Rows are points. Before rounding, the points of a table are all equally far from one centre. They may lie mostly on one side of it. Write the centre, to within rounding.

Points (10 x 3):
[[ 18.9   8.1  23.7]
 [ -2.4  14.4  14.1]
 [  4.7  11.0  35.9]
 [  2.7  -6.9  -5.3]
 [-22.6   3.1  19.9]
 [-19.0  -8.6   2.3]
 [ 26.5  -4.7  24.5]
 [-21.7 -25.0  31.1]
 [ 15.2 -13.0  44.4]
 [  9.4 -20.1  45.9]]
Centre: [  0.3 -11.8  21.5]

Points, 17 rows:
[[ -3.1   5.2  11.1 -22.0  -5.7 -12.8   2.1   3.0 -15.1 -36.7  34.2  39.7]
 [ 30.8  10.8  39.7   7.2   3.1  -2.2   8.6 -25.7  -5.3 -22.8  16.8  12.8]
 [ 28.6   1.3   3.1 -29.0  -1.9   4.4  14.4 -38.6  -2.3 -15.6  18.5  -7.7]
 [ 36.3  11.6  24.2  -7.3  10.8  -0.9  27.6 -19.7 -18.6  -9.5  46.8  25.6]
 [ 39.3  17.7  19.5 -23.7 -22.2  28.8  22.6  -9.2 -23.5  -1.7  35.7  22.0]
 [-15.4 -25.6   0.0 -15.1  12.9  19.9  12.8  -7.7  -2.8  -7.8  35.3  25.2]
 [ 31.0   2.1  25.4 -35.5 -21.4  -2.5  15.7 -16.8  -7.6 -15.0  50.1  20.9]
 [ 16.6   7.1   1.1  -2.3   1.9  39.9  15.5  -1.2 -21.8 -21.2  22.7 -26.8]
 [  6.4   8.8  17.1 -29.4 -11.4  -7.0 -13.7  33.5  -4.6 -13.2  27.8  18.9]
 [ 25.4 -18.1   4.0 -10.9  -3.1   6.3  13.2  21.0   9.5 -33.0  33.8  34.0]
 [  9.3  12.1  50.9  -1.8   7.6  17.4  20.3  -9.4  -5.0  -8.2  28.5  18.4]
 [ 15.2  11.1   9.4 -16.4 -21.8 -14.7  12.5  -9.2 -20.2 -12.7  60.7 -16.2]
 [  4.6  10.5  17.3   2.8 -17.8  42.7  10.4 -26.7  -4.5 -20.1  21.6  24.3]
 [ 35.9   0.4 -13.7 -20.0   3.0 -19.1   5.1 -27.0 -18.4 -18.0  30.6   3.7]
 [ 12.8  -2.1  -4.8   4.8 -26.3  -0.1   2.5 -41.7 -12.7  -5.0  17.5  25.0]
 [ 36.3  -1.5  -1.0 -20.1  -1.1   8.2  -8.0 -34.7 -15.5 -30.4  14.0  13.1]
 [ 34.4   8.0  15.1  -8.9  -5.3 -24.1  24.7  -0.6   8.1 -12.4  18.7  26.2]]
Centre: [ 14.1   0.6   7.8  -6.1  -7.5   8.3   5.9  -1.3 -12.7 -10.2  28.5   8.6]
